Rows are points. Each copy is the shape, with its points in the same order, turned, moved and blurred by noise. Is it also mirrored, or only turned?

Shape (8 x 2)
[[ 28  -7]
 [ 20 -14]
 [-23 -13]
 [  6  36]
 [ 13  81]
 [-12 -20]
 [ -5  -8]
 [ -7 -12]]
Copy 1 (8 x 2)
[[-23 -32]
 [-24 -21]
 [ -7  13]
 [ 23 -31]
 [ 62 -53]
 [-16   9]
 [ -5  -7]
 [ -9   6]]
Copy 1 is: only turned
Copy 2 (8 x 2)
[[ 15  -3]
 [ 11 -13]
 [-30 -28]
 [-21  29]
 [-31  73]
 [-19 -29]
 [-15 -16]
 [-16 -21]]
Copy 2 is: only turned
Copy 3 (8 x 2)
[[-23  20]
 [-20  10]
 [ -8 -25]
 [ 29  21]
 [ 63  41]
 [-13 -16]
 [-10  -8]
 [-17  -2]]
Copy 3 is: mirrored

Shape (9 x 3)
[[ 11  11  18]
 [-19 -41 -33]
 [ 44  26  -1]
 [ 53   9  11]
 [ 26   5  22]
 [-12  -5  22]
 [-15   5  11]
 [-10 -21 -48]
 [-34 -28   5]]
Copy 1 (9 x 3)
[[ -6  37 -17]
 [ 46  -9  19]
 [-12  22 -54]
 [  1  38 -53]
 [ -4  42 -31]
 [  0  39  13]
 [ -3  29   9]
 [ 34 -29   3]
 [ 22  24  34]]
Copy 1 is: only turned
Copy 2 (9 x 3)
[[-38   5  -1]
 [ 48 -30  -9]
 [-50 -16 -32]
 [-51   6 -43]
 [-35  13 -14]
 [ -8   9  12]
 [-18  -7  15]
 [ 28 -50 -11]
 [ 21   2  18]]
Copy 2 is: only turned
Copy 3 (9 x 3)
[[ -7 -11  32]
 [ 31  11 -38]
 [  4  18  58]
 [ 21   0  58]
 [  5 -13  41]
 [ -9 -22   3]
 [-14  -6   1]
 [ 26  35 -25]
 [  3 -17 -31]]
Copy 3 is: only turned

Shape (7 x 4)
[[-13 -15  21 -30]
 [ 67  10 -21 -18]
 [ 59  40 -14 -21]
 [ 25  28  -9  29]
 [-24 -13 -16 -21]
 [-28  16  -3  -8]
 [-15   0  -4 -22]]
Copy 1 (7 x 4)
[[ 12   0 -41   7]
 [ 64  18  21  56]
 [ 34  44  34  49]
 [ 13   2  46  13]
 [ 15   3 -25 -13]
 [ -9  18  -6 -14]
 [  7  16 -20  -5]]
Copy 1 is: mirrored
Copy 2 (7 x 4)
[[  1 -22 -24  12]
 [ 35  61  11  12]
 [ 45  55   2  -9]
 [  6  37  23 -36]
 [ 10 -30  11   4]
 [ 18 -34   6 -25]
 [ 14 -18  -4  -3]]
Copy 2 is: mirrored

Shape (11 x 6)
[[-12  12  -7  16   9  -4]
 [-23 -16   1 -13   1 -12]
 [-21 -10   3  95 -35  -5]
 [ -9  24  -2  -7   9   6]
 [ -4 -20 -12 -14  11  12]
 [  8 -24  26   9   3  11]
 [-23 -13  11 -19   2  -4]
 [-24  14  -7  27  11 -15]
 [ 57 -18  13  -6  12 -15]
 [  8  43  -4 -19  -1 -14]
 [  1 -23  -9  -7 -39  -7]]
Copy 1 (11 x 6)
[[-12   1  19 -19   3   8]
 [-12 -11   7  15  -8  31]
 [ 37 -27  27 -46  74  18]
 [-33  -1  16  -6  -9  -5]
 [ -7 -14 -14   5 -18   7]
 [ 14 -32  13  19   0  -6]
 [-20 -18  11  19  -8  26]
 [ -8   3  31 -28   7  19]
 [ 28  16   8  40 -12 -29]
 [-44  27  18   5   3 -12]
 [ -5  -7 -18  25  32  21]]
Copy 1 is: mirrored
Copy 2 (11 x 6)
[[ 15 -10   7 -32   0 -16]
 [ 15 -24   8  -8 -34  -2]
 [  2 -63  26 -64  47  27]
 [ 24  11  -8 -26 -12 -17]
 [ 19 -15  -4  14 -14 -13]
 [ -3  -6   1   2   0  28]
 [ 16 -11   7  -6 -36   5]
 [ 12 -13  24 -42  -1 -18]
 [-45   1 -25  15   1  -3]
 [  5  13 -30 -39 -21 -28]
 [  5 -46 -28 -10 -19   7]]
Copy 2 is: only turned

Shape (14 x 8)
[[-21  28  29 -28  13  11  -5  11]
 [ 23  38  42 -14 -17  12 -15 -29]
 [ -3  25 -23 -31  11   5  -8 -11]
 [-13  44 -43  -7 -16 -14  -2  46]
 [ 32  28 -29   9  13  -7 -22  37]
 [ 27  30  11  -6  13  43  21  26]
 [  4  20  14  -9   9   7 -22 -27]
 [ -7   2  23   0 -19   3 -12 -15]
 [ 64 -31 -32  21 -20 -24  13   7]
 [ 21  14  26  -8 -60 -17   6  -9]
 [ -7 -47  38  10  11  32 -21  -3]
 [ 32  -9  30  -9  16 -15 -24 -24]
 [-18  31  22  48 -36 -28  63 -24]
 [-25  17  40   4  15  76  -1 -16]]
Copy 1 (14 x 8)
[[-24 -13 -30  25 -15 -23  35 -26]
 [ 12  37 -26  40   8  -5  16 -17]
 [ 15 -30 -31   3  21 -15  38  -3]
 [ 29 -50  -9  13 -40 -22  46  30]
 [ 28 -21  10  -6 -23  13  65   8]
 [ 15  10 -38 -17 -37   9  27 -22]
 [ -1   4  -8  21  24   0  22 -22]
 [ -7   8   3  22   2 -20  -4  -8]
 [ 15  12  24 -46  -7  31  10  53]
 [  4  36  -6  29  -9 -22  -3  40]
 [-34  11  21 -24   4 -19 -11 -50]
 [-24  28   8   6  31   5  30 -11]
 [-10 -10 -31  43 -31  27 -54  36]
 [  1   3 -35  12 -16 -19 -18 -82]]
Copy 1 is: mirrored
Copy 2 (14 x 8)
[[ -4  12 -18 -25  28  37  33 -15]
 [ 46  -2 -44 -18   3  47  27  25]
 [ -3  13   2  -8   8  -2  37  15]
 [-33 -26   3   5  43  -5  -9   8]
 [-41   1 -28  -1   5  -1 -19  22]
 [-26 -25 -26 -53 -12  35  19   7]
 [ 19  21 -23  -1  -5  30  26  11]
 [ 38   0 -21  -9  -3  26  10 -13]
 [ 10 -10 -20 -22 -38 -30 -57  26]
 [ 61 -28 -28 -22  18  10 -11  13]
 [ 23  23 -34 -17 -42  26   9 -57]
 [ 30  41 -38 -18 -17  23  -1  11]
 [ 54 -27  46 -22  11  66 -43  12]
 [  8 -15 -12 -19 -31  68  61 -34]]
Copy 2 is: mirrored
Copy 3 (14 x 8)
[[ 25   1  16  14  43 -12  16   1]
 [ 38  -4  40  52   7  16  -7 -27]
 [-13 -11   8   3  33  10 -20 -17]
 [ 12  10 -40 -19  54  47  -8 -21]
 [-10  44  -8  -9  22  45   1 -29]
 [  0  10  -7  31  18   8  41 -49]
 [ 14   3  29  18   7   1 -17 -14]
 [ 33  -7  15  12  -7  12  -4   5]
 [-21   3   9 -20 -45  79  16 -31]
 [ 51 -25  16  20  -4  62   9 -10]
 [ 10  14  15  11 -40 -23  29  21]
 [  4  12  61  10 -16  18  -1  -2]
 [ 86 -40   5 -36 -17  25  11 -58]
 [ 25  -1  -6  46  -1 -58  15 -20]]
Copy 3 is: mirrored
Copy 4 (14 x 8)
[[ 24 -16 -12  10   6 -25 -33   1]
 [  1 -12 -32  31  14   6 -21  48]
 [  4 -17  18  19 -30   5 -40   8]
 [ 55  -6  11  -8 -45  34 -13 -16]
 [ 24 -16   8 -17 -54  13  15  18]
 [ -3 -30 -44 -29 -21   3 -23   5]
 [ -5  -2   2  19  -4  -7 -25  33]
 [ -4  12  -7  25  10   6  -6   9]
 [-38 -21  13   0 -34  58  50   3]
 [  6  -7 -26  41  20  47  10   9]
 [-44  22 -18   9   4 -42  13  -6]
 [-25 -22   7  28   5 -15  14  36]
 [  5  16   4 -27  63  70 -14   3]
 [-22  24 -49 -12   6 -38 -56  11]]
Copy 4 is: mirrored

Shape (14 x 9)
[[-33   4  -9  12 -16 -16   5  26  -2]
 [ -6  -6 -16 -39 -38  13  16 -46   8]
 [ -5  12 -25  -5 -29   8  19 -13  16]
 [-24  33 -17 -17  24 -39  -4  -8  34]
 [ 18  -9  24 -28   5  11   1  15  40]
 [ 32 -36  24  13  13 -46  -3   5  27]
 [-16 -21 -17 -12  44  24 -11 -38 -39]
 [-34  11  21  -9 -19 -15 -41   8 -11]
 [-34   2  -7 -13  13  39  12 -29  47]
 [-44 -20  25  31  31 -31  28 -23 -23]
 [ 25 -27 -53 -29 -39  41  -5 -44  42]
 [  3  38  23   8  30 -37 -28  -4 -21]
 [-32  16  27 -41  29   8  19  42  -9]
 [ 24  28  11  10 -11  25   4  39 -35]]
Copy 1 (14 x 9)
[[-16  24  20   0 -14  -7 -10 -22  37]
 [ 19  22 -18  -2 -50 -41  20  34  18]
 [ 25  24 -15   3 -42 -15   0   4  18]
 [ 20  -8   1 -11   0 -60 -41 -27  35]
 [-18   0 -58 -33 -21  -8 -21  -2  11]
 [-21  14 -58  -5  48 -22 -18 -21   3]
 [  5 -48  18  -6  11 -15  33  28   6]
 [-56   7  25   0 -16 -39 -21  -1  14]
 [ 13 -33 -29   2 -47 -21   5  -7  48]
 [ -2 -12  11  35  41  -1  -6  12  64]
 [ 26  11 -51 -15 -62 -36  62   0  -4]
 [-16 -19  16  21  25 -29 -55  -8 -13]
 [-15 -18  11 -42 -10  13 -54  17  47]
 [-15  12  10  -4 -26  39 -36   4 -22]]
Copy 1 is: only turned
Copy 2 (14 x 9)
[[-22  -7  15  13  13  -8 -34 -23  19]
 [  0  -9 -36  42  -5 -63   2   9   8]
 [-19 -14 -23  31   8 -32 -24  -2 -12]
 [-64   3   1  34 -33   3   2 -20   7]
 [-24  18  -6 -23 -23 -27  -5  28  -6]
 [-29  28  -8 -47  -4 -13  22 -33  -2]
 [ 21  16  11  52  21   9  47  13   8]
 [  3  -1   0  11 -20   8 -26 -12  53]
 [-32  38 -22  50   4 -20 -16  37  -4]
 [  0  61  31  31  17  -8   2 -54   9]
 [-20 -22 -74  23  29 -53  17  44  -4]
 [  0   7   9   9 -41  42   7 -39   3]
 [-13   9  66  16 -33 -10 -21  22   6]
 [ 28 -27  21 -10  -2  14 -37   1 -25]]
Copy 2 is: only turned
Copy 3 (14 x 9)
[[ -9  31  16  16  18 -12 -19 -24  42]
 [ -8  18  66  -8 -27   7 -26  21  -1]
 [ 13  21  28  -4  -4  -6 -35  10   3]
 [ 34 -38  20  19  13 -28  -6   9  40]
 [-18 -28  -3 -32   4 -11 -41   2   6]
 [-48 -26 -33  20  -7 -22 -30  29  17]
 [-15  -1  17  11 -25  58  24 -14   5]
 [-26   4  21 -15  -9 -21  12 -22  65]
 [ 11 -24  33  -7  -7 -14 -16 -42 -29]
 [-44   5   9  43  32  -2  37   4   9]
 [  8   1  39  -5 -73   6 -67   4 -24]
 [  0  -3 -25  -5   5  -2  35  19  52]
 [-14 -20  17 -34  57  17  -7 -15  37]
 [  1  42 -29 -36  19  22 -16   2  37]]
Copy 3 is: only turned
Copy 4 (14 x 9)
[[ -8  15  -4   2  23  -4 -26  35   0]
 [ 42   3 -15  43 -20  -4 -46 -23   7]
 [  9   8   2  33  12  -9 -38 -14  10]
 [-11 -24 -29  36  37 -47 -18  26  39]
 [  7 -27 -30  -6  15  24  -9 -29  34]
 [ 19  -7   5   0  11  19  34  20  63]
 [ 16 -27 -19  -7 -60 -47   0   0 -12]
 [ 37 -21 -34   8  34  -4 -11  35 -22]
 [  0   6 -50   0   3 -37 -32 -42  19]
 [-17  30 -36  18 -24 -30  38  48   8]
 [ 52   7  13   4 -13 -13 -70 -57  37]
 [ -4 -46  -4  24  22 -35  37  27  -7]
 [-36 -37 -56   2   7  21 -12  19 -11]
 [-19 -16  27   5  11  30   7  -2 -42]]
Copy 4 is: only turned
